Rows are points. The ring and each string are closed loops that go straight from each point to the next, and from the last back to the first. Before rounding, they use only three directions, however many columns there are. Count how often each string passes through the ring. Passing back the other way cancels.
In the rows, 128 means zero.

Ring (6 x 4):
[[206 120 126 100]
 [174 175  83 110]
 [118 183 101 121]
 [ 83 132 172 124]
 [111  93 207 116]
 [172  82 189 104]]
String, 21 rows:
[[180 148 154 105]
 [175 132 130 107]
 [192 158 137 104]
 [231 178  97  98]
 [224 171  66 100]
 [193 144  59 107]
 [158 125 100 112]
 [165 145 121 110]
 [187 174 133 105]
 [186 159 123 106]
 [199 172 139 103]
 [229 156 115  97]
 [193 154 151 103]
 [172 128 140 107]
 [169 106 127 108]
 [189  79 119 103]
 [203  70 126 100]
 [174  89 128 106]
 [161 121 143 109]
 [184 135 157 104]
 [219 134 151  97]]
Times through: 1

Ring (6 x 11):
[[197 127 122  94 132 147 154 146 137 123 156]
 [189 215 112 114 105 115 192 141 153 138 125]
 [118 198 100 136  82 115 172 143 147 128 100]
 [ 49 107 104 148  85 138 121 147 125 102 102]
 [ 61  39 130 139 117 154  94 144 107  85 133]
 [148  63 131 106 137 159 118 145 119 102 159]]
String, 16 rows:
[[151 143  78  97  94 157 150 158 149 134 122]
 [195 175  74  82  98 154 171 159 160 148 128]
 [243 190  84  69 113 151 186 156 164 154 144]
 [241 172 131  89 139 131 182 140 146 133 161]
 [206 146 156 112 147 121 167 131 130 114 163]
 [161 134 157 130 137 117 155 130 124 104 150]
 [162 128 147 123 134 125 152 134 126 108 149]
 [159 131 148 126 133 123 153 134 126 107 148]
 [165 128 108 102 116 148 149 149 138 123 140]
 [175 135  81  85 105 163 150 159 149 136 134]
 [169 148 100 101 109 145 157 150 144 129 133]
 [209 183  56  69  92 163 175 165 168 158 126]
 [221 225  85  88  99 132 199 151 166 155 126]
 [216 249 126 116 112  98 212 134 157 142 129]
 [195 238 167 144 128  75 208 119 140 121 135]
 [153 167 137 132 118 113 167 134 134 115 132]]
Times through: 2
String:
[[138 130 115 118 111 139 146 145 134 116 132]
 [160 134 120 112 119 138 151 144 135 118 140]
 [176 139 154 123 139 119 159 131 127 109 154]
 [216 124 150  99 152 135 158 136 130 115 171]
 [229  87  94  56 138 185 138 161 143 133 171]
 [188  78  68  59 115 196 126 169 146 135 152]
 [136 114 105 110 110 151 137 150 134 117 133]
 [140 115 148 130 131 126 142 134 122 102 145]
 [169  73 179 123 164 131 130 128 108  89 177]
 [171  47 136  94 150 167 115 146 118 102 173]
 [170  33  92  69 132 198 104 164 129 117 165]
 [175  34 129  86 151 177 109 150 118 103 176]
 [172  57 159 108 159 150 122 137 112  95 177]
 [153  99 161 127 145 128 138 132 116  97 158]
 [146 113 155 131 136 124 143 132 120 100 150]
 [177 101 167 120 154 128 143 130 117  99 168]
 [223  83 119  70 149 171 138 152 134 122 177]
 [223 106 120  76 144 161 148 149 137 125 170]
 [242 130 140  84 154 143 164 141 137 124 176]
 [241 136  86  58 127 171 162 160 154 145 160]
 [204 136  65  65 105 177 154 166 157 147 140]
 [223 158  84  71 115 160 169 158 156 146 146]
 [199 148  55  65  96 176 158 168 162 152 132]
 [165 142  87  95 103 155 153 156 147 133 130]
 [165 164 163 138 134 102 170 125 127 107 145]
 [221 206 168 125 144  92 198 122 137 120 155]
 [186 180 162 132 136 100 180 125 132 113 147]
 [149 140 112 114 111 138 152 146 137 120 132]
 [148 141 122 120 115 132 153 142 135 117 134]
 [179 168 164 133 138 102 174 125 129 110 149]
 [173 159 162 133 137 106 169 126 127 108 148]]
Times through: 2
